Every row gives one point. The ring and each string are closed loops that go straight from each point to the next, and from the last back to the first. Before rounding, they use only three directions, however many columns there are. How many times does the string pass through the ring? Passing back the other way cancels.

Ring, 10 rows:
|  70 |  23 | -24 |  -4 |
|  62 |  42 | -10 |   2 |
|  39 |  44 |   8 |  11 |
|  14 |  33 |  18 |  18 |
| -12 |   8 |  23 |  24 |
| -20 | -15 |  21 |  23 |
| -11 | -33 |  15 |  19 |
|  13 | -38 |   4 |  11 |
|  44 | -23 | -12 |   1 |
|  64 |   1 | -23 |  -4 |
String (15 x 4):
| -36 | -13 |  48 |  34 |
| -38 | -20 |  51 |  34 |
|  -7 | -19 |  42 |  26 |
|   8 | -22 |  47 |  23 |
| -23 | -44 |  40 |  27 |
| -35 | -51 |  17 |  24 |
| -36 | -45 |  -7 |  18 |
| -32 | -61 |  21 |  23 |
| -14 | -58 |  50 |  27 |
|  11 | -28 |  42 |  21 |
|  15 |  -9 |  17 |  16 |
|  -2 |  -1 | -11 |  13 |
|   6 |   2 |  -5 |  13 |
|  13 |  -7 |  38 |  21 |
| -14 |  -9 |  45 |  28 |
Times through: 0

Ring:
|  12 |  24 |  -6 |  48 |  -2 |   5 |
|  -5 |  51 | -12 |  29 |   9 | -14 |
| -38 |  57 |  -7 | -12 |  20 | -30 |
| -54 |  35 |   7 | -38 |  17 | -27 |
| -53 |   5 |  23 | -42 |   7 | -13 |
| -30 | -26 |  34 | -19 | -10 |  10 |
|  -5 | -33 |  29 |  14 | -18 |  24 |
|  12 | -19 |  15 |  41 | -16 |  24 |
String, 15 rows:
| -10 | -11 |  -5 |  25 |   4 |  12 |
|  -5 |  14 |  24 |  12 | -12 |   2 |
|  24 |   8 |  50 |  31 | -37 |  15 |
|  27 | -39 |  27 |  53 | -29 |  40 |
|  23 | -30 |  53 |  32 | -40 |  33 |
|   3 |  -3 |  53 |   7 | -31 |  12 |
|  -6 |  13 |  47 |  -2 | -24 |   1 |
|  -4 | -15 |  70 | -11 | -38 |  14 |
| -17 | -49 |  52 | -12 | -26 |  26 |
| -30 | -63 |   3 |   3 |   4 |  28 |
| -20 | -62 |  16 |   6 |  -7 |  31 |
|   7 | -45 |  60 |  11 | -39 |  33 |
|  16 | -31 |  55 |  23 | -39 |  30 |
|  15 | -55 |  12 |  50 | -18 |  43 |
|   7 | -48 | -14 |  55 |  -1 |  38 |
Times through: 1
String:
| -10 |   4 |   0 |  21 |   2 |   6 |
|   6 |  32 |  34 |  18 | -20 |  -2 |
|  33 |  38 |  11 |  61 | -18 |   6 |
|  26 |  29 | -28 |  77 |   4 |  10 |
|   0 |   7 | -45 |  59 |  22 |  10 |
|  -9 |  11 | -13 |  30 |   9 |   3 |
|  -5 |  28 |  23 |  12 | -10 |  -4 |
|  29 |  36 |  23 |  50 | -23 |   5 |
|  40 |  -2 | -11 |  86 | -12 |  29 |
|   9 | -24 | -22 |  59 |   4 |  27 |
|  -2 | -35 | -26 |  49 |  10 |  28 |
| -15 |   6 |   8 |  10 |   0 |   2 |
|   8 |   6 |  38 |  20 | -24 |  10 |
|  28 | -20 |  42 |  43 | -36 |  30 |
|  26 | -41 |  16 |  58 | -23 |  40 |
|   5 | -31 | -10 |  48 |  -1 |  28 |
|  -7 |  -8 |  -5 |  29 |   2 |  12 |
Times through: 3

Ring:
|  60 |   2 |  22 | -13 |  -3 |   0 |  60 | -17 |
|  19 |  29 |  -9 | -15 |   4 |  11 |  37 | -20 |
| -35 |  28 | -18 | -15 |  12 |  10 |   0 | -14 |
| -53 |   6 |  -7 | -13 |  15 |  -1 | -17 |  -7 |
|  -6 | -25 |  41 | -11 |   7 | -11 |   9 |  -4 |
|  47 | -23 |  53 | -11 |  -1 |  -8 |  45 | -10 |
String, 20 rows:
|  51 |   1 |  48 | -14 |  -4 |   6 |  53 | -17 |
|  46 |   1 |  55 | -15 |  -4 |   8 |  50 | -17 |
|  25 |  -3 |  19 | -12 |   3 |  -3 |  34 | -12 |
|  29 |  -3 |  22 | -12 |   2 |  -2 |  37 | -13 |
|  43 |   3 |  49 | -15 |  -3 |   8 |  48 | -17 |
|  90 |   3 |  58 | -15 | -11 |  10 |  81 | -22 |
|  81 |   6 |  18 | -13 |  -5 |   1 |  75 | -20 |
|  71 |  11 | -14 | -11 |  -1 |  -3 |  68 | -19 |
|  67 |  30 |   5 | -15 |  -5 |  15 |  70 | -25 |
|  43 |  35 |  25 | -17 |  -4 |  23 |  55 | -25 |
|  19 |  21 |  26 | -16 |   1 |  15 |  35 | -19 |
|   7 |   5 | -19 | -11 |   9 |  -6 |  23 | -11 |
|   9 |  11 | -20 | -12 |   8 |  -3 |  26 | -13 |
|  15 |  19 |  12 | -15 |   3 |  11 |  32 | -18 |
|  33 |  39 |  20 | -17 |  -2 |  25 |  49 | -25 |
|  56 |  42 |   2 | -16 |  -4 |  22 |  64 | -27 |
|  62 |  27 |  -1 | -14 |  -3 |  11 |  66 | -23 |
|  63 |  19 |  34 | -15 |  -6 |  15 |  65 | -23 |
|  33 |   5 |  26 | -14 |   0 |   4 |  42 | -16 |
|  21 |   0 |  13 | -12 |   4 |  -2 |  32 | -13 |
Times through: 0

Ring (6 x 9):
|  66 |  -8 |  -3 |  10 |   5 |  58 |   5 |  10 | -25 |
|   8 |  26 | -17 |  26 |  32 |  15 | -36 |   0 |  -3 |
| -40 |  16 | -15 |  13 |  40 | -28 | -50 |  -5 |  24 |
| -51 | -24 |  -6 | -13 |  25 | -44 | -34 |  -9 |  41 |
|  -6 | -57 |   9 | -30 |   2 | -12 |   1 |  -1 |  26 |
|  56 | -47 |  14 | -19 |  -7 |  42 |  21 |  13 |  -9 |
String (6 x 9):
|  39 |   2 | -37 |  29 |   8 |  46 | -15 | -16 | -12 |
|   8 |   3 | -12 |  12 |  22 |  11 | -25 |  -1 |   3 |
|   7 |  20 |  22 |   3 |  39 |   2 | -29 |  28 |  -2 |
|  55 |  33 |  -2 |  28 |  28 |  52 | -19 |  18 | -30 |
|  88 | -10 | -25 |  24 |  -7 |  84 |  11 |  -5 | -35 |
|  48 | -19 | -29 |  16 |  -2 |  50 |  -1 | -13 | -11 |
Times through: 1

Ring:
|  20 |  17 | -34 |   2 |  52 | -20 | -16 | -19 |  11 |  24 |  23 |  -9 |
|  13 |  36 | -23 |  -7 |  63 | -29 | -12 | -21 |   8 |  31 |  31 | -19 |
|  -5 |  41 | -11 | -16 |  55 | -30 |  -2 | -20 |  -1 |  24 |  31 | -23 |
| -29 |  26 |  -3 | -20 |  24 | -19 |  13 | -15 | -13 |   2 |  19 | -17 |
| -43 |  -3 |  -2 | -15 | -15 |  -3 |  24 |  -9 | -22 | -23 |   2 |  -6 |
| -39 | -37 |  -7 |  -2 | -51 |  15 |  27 |  -3 | -23 | -44 | -15 |   5 |
| -19 | -51 | -21 |  12 | -52 |  20 |  16 |  -2 | -13 | -42 | -19 |  12 |
|  -1 | -43 | -33 |  16 | -27 |  14 |   4 |  -6 |  -4 | -26 | -12 |  13 |
|  15 | -16 | -40 |  13 |  15 |  -2 | -10 | -13 |   6 |   2 |   5 |   5 |
String, 8 rows:
|   5 |  72 |   4 | -25 |  82 | -48 |  -5 | -23 |   4 |  42 |  48 | -43 |
|  34 |  51 |  23 |  -8 |  46 | -41 |  -4 | -15 |  11 |  27 |  41 | -58 |
|  20 |  13 |   3 |   1 |  13 | -19 |   0 | -11 |   5 |   4 |  19 | -31 |
|  -5 |   0 | -25 |  -1 |  17 |  -8 |   0 | -14 |  -3 |   1 |  10 |  -3 |
| -13 |   0 | -58 |  -2 |  45 |  -6 | -10 | -20 |  -1 |  13 |  10 |  20 |
| -18 |   9 | -73 |  -6 |  68 | -10 | -16 | -25 |   0 |  25 |  15 |  29 |
| -30 |  10 | -58 | -12 |  54 |  -9 |  -6 | -22 |  -7 |  15 |  13 |  23 |
| -20 |  55 | -43 | -25 |  98 | -35 | -12 | -29 |  -2 |  44 |  38 |  -2 |
Times through: 1
String (20 x 12):
|  58 |  36 | -14 |   8 |  65 | -35 | -25 | -19 |  25 |  40 |  38 | -37 |
|  47 |  39 |  -4 |   3 |  58 | -35 | -17 | -18 |  19 |  35 |  37 | -41 |
|  35 |  58 | -18 |  -8 |  91 | -43 | -22 | -24 |  18 |  51 |  46 | -34 |
| -23 |  30 | -55 | -17 |  78 | -21 | -11 | -26 |  -3 |  31 |  24 |  14 |
| -28 |   8 | -45 | -11 |  40 |  -9 |  -1 | -19 |  -9 |   8 |  11 |  14 |
|  27 |  36 |  18 |  -5 |  30 | -32 |  -1 | -13 |   8 |  17 |  32 | -49 |
|  33 |  71 |  20 | -15 |  72 | -51 |  -9 | -20 |  13 |  42 |  51 | -61 |
|   6 |  70 | -16 | -22 |  98 | -46 | -13 | -26 |   7 |  50 |  48 | -30 |
| -28 |  22 | -50 | -16 |  62 | -16 |  -6 | -23 |  -7 |  21 |  19 |  14 |
|   1 |   6 | -10 |  -2 |  12 | -12 |   3 | -12 |  -2 |   0 |  13 | -16 |
|   1 |  13 | -20 |  -4 |  31 | -16 |  -2 | -15 |   0 |  10 |  18 | -12 |
| -13 |  11 | -45 |  -7 |  47 | -12 |  -7 | -20 |  -2 |  15 |  15 |  10 |
|  14 |  26 | -54 |  -1 |  79 | -23 | -23 | -24 |  12 |  38 |  27 |   4 |
|   0 |  13 | -75 |  -1 |  79 | -14 | -24 | -26 |   8 |  34 |  19 |  24 |
| -25 |  -5 | -55 |  -5 |  34 |  -3 |  -4 | -18 |  -7 |   5 |   6 |  23 |
|  13 |  -2 | -12 |   5 |   7 | -10 |  -1 | -11 |   3 |  -1 |  11 | -16 |
|  44 |   1 | -16 |  16 |  20 | -15 | -14 | -12 |  17 |  12 |  17 | -23 |
|  29 |   1 | -63 |  13 |  60 | -12 | -28 | -21 |  17 |  29 |  17 |  11 |
| -12 |  -1 | -63 |  -1 |  48 |  -6 | -12 | -21 |   0 |  15 |  10 |  23 |
|  11 |  14 | -61 |   2 |  70 | -16 | -23 | -23 |  11 |  32 |  21 |  12 |
Times through: 2

Ring (9 x 14):
|  33 | -10 | -13 |  47 | -15 | -27 |  20 |  39 |  19 | -22 |  35 |   0 |  13 |  24 |
| -12 |  20 |  15 |  46 |   8 |  12 |  -1 |  -7 |   2 | -22 |  29 |  -9 |  -7 |  -7 |
| -41 |  29 |  37 |  29 |  19 |  36 | -10 | -38 |  -9 | -16 |  15 | -19 | -20 | -22 |
| -53 |  20 |  53 |  -1 |  18 |  46 |  -7 | -51 | -13 |  -7 |  -3 | -28 | -27 | -22 |
| -38 |   1 |  52 | -22 |   7 |  31 |   4 | -38 |  -5 |   0 | -13 | -30 | -25 |  -6 |
|  -3 | -22 |  38 | -32 | -10 |  -1 |  20 |  -7 |  12 |   3 | -14 | -25 | -18 |  18 |
|  37 | -40 |  14 | -24 | -27 | -36 |  34 |  33 |  29 |   0 |  -4 | -16 |  -6 |  43 |
|  61 | -45 | -10 |   1 | -35 | -55 |  40 |  60 |  36 |  -8 |  13 |  -5 |  10 |  53 |
|  56 | -32 | -20 |  32 | -29 | -48 |  33 |  60 |  30 | -17 |  29 |   1 |  19 |  43 |
String (22 x 14):
|  92 | -33 | -30 |  36 | -37 | -83 |  37 |  86 |  55 | -20 |  38 |  10 |   8 |  61 |
|  86 | -46 | -42 |  43 | -42 | -73 |  45 |  91 |  40 | -21 |  38 |   9 |  34 |  60 |
|  35 | -39 | -23 |  34 | -27 | -25 |  36 |  50 |   8 | -17 |  25 |  -4 |  40 |  33 |
|  21 | -23 |  -5 |  25 | -17 | -16 |  25 |  30 |  10 | -15 |  19 |  -8 |  18 |  23 |
|  32 | -10 |   1 |  27 | -14 | -30 |  18 |  31 |  26 | -16 |  24 |  -4 |  -3 |  26 |
|  56 |   1 | -17 |  59 | -16 | -51 |  15 |  53 |  40 | -28 |  47 |   8 |  -3 |  31 |
|  41 |  17 | -11 |  71 |  -6 | -37 |   5 |  38 |  34 | -31 |  51 |   8 |  -9 |  18 |
|   2 |  18 |  -6 |  73 |   3 |   3 |   2 |  12 |   3 | -30 |  44 |   0 |  10 |  -3 |
| -19 |  13 |   6 |  55 |   6 |  21 |   3 |  -6 | -10 | -24 |  31 |  -9 |  11 | -10 |
| -18 |  -1 |  12 |  30 |   1 |  20 |  10 |  -6 |  -9 | -16 |  17 | -15 |  11 |  -2 |
|  -2 |   8 |  23 |  20 |   1 |   0 |   5 |  -3 |  12 | -14 |  16 | -13 | -17 |   5 |
| -25 |  49 |  39 |  43 |  23 |  18 | -20 | -32 |  11 | -22 |  28 | -11 | -44 | -20 |
| -42 |  47 |  35 |  52 |  26 |  37 | -20 | -40 |  -6 | -24 |  29 | -13 | -27 | -29 |
| -47 |  29 |  21 |  54 |  19 |  46 |  -9 | -33 | -22 | -23 |  27 | -15 |   3 | -28 |
| -15 |  -5 |  12 |  26 |  -2 |  16 |  12 |  -3 |  -7 | -14 |  15 | -15 |  11 |   1 |
|   8 |  14 |  20 |  28 |   1 |  -9 |   2 |   3 |  20 | -17 |  23 |  -9 | -23 |   7 |
|  15 |  15 |  12 |  40 |   0 | -15 |   3 |  12 |  23 | -21 |  30 |  -4 | -18 |   9 |
|  32 |  11 |  -4 |  56 |  -6 | -29 |   8 |  30 |  28 | -26 |  41 |   3 |  -8 |  17 |
|  48 | -10 | -31 |  71 | -19 | -38 |  22 |  57 |  23 | -30 |  49 |   8 |  25 |  28 |
|  23 | -26 | -16 |  39 | -19 | -16 |  28 |  37 |   6 | -18 |  26 |  -5 |  31 |  24 |
|  14 | -22 |  -1 |  22 | -15 | -10 |  24 |  24 |   7 | -14 |  17 | -10 |  17 |  20 |
|  53 | -14 |  -2 |  23 | -20 | -50 |  22 |  46 |  41 | -16 |  26 |  -1 | -11 |  38 |
Times through: 4
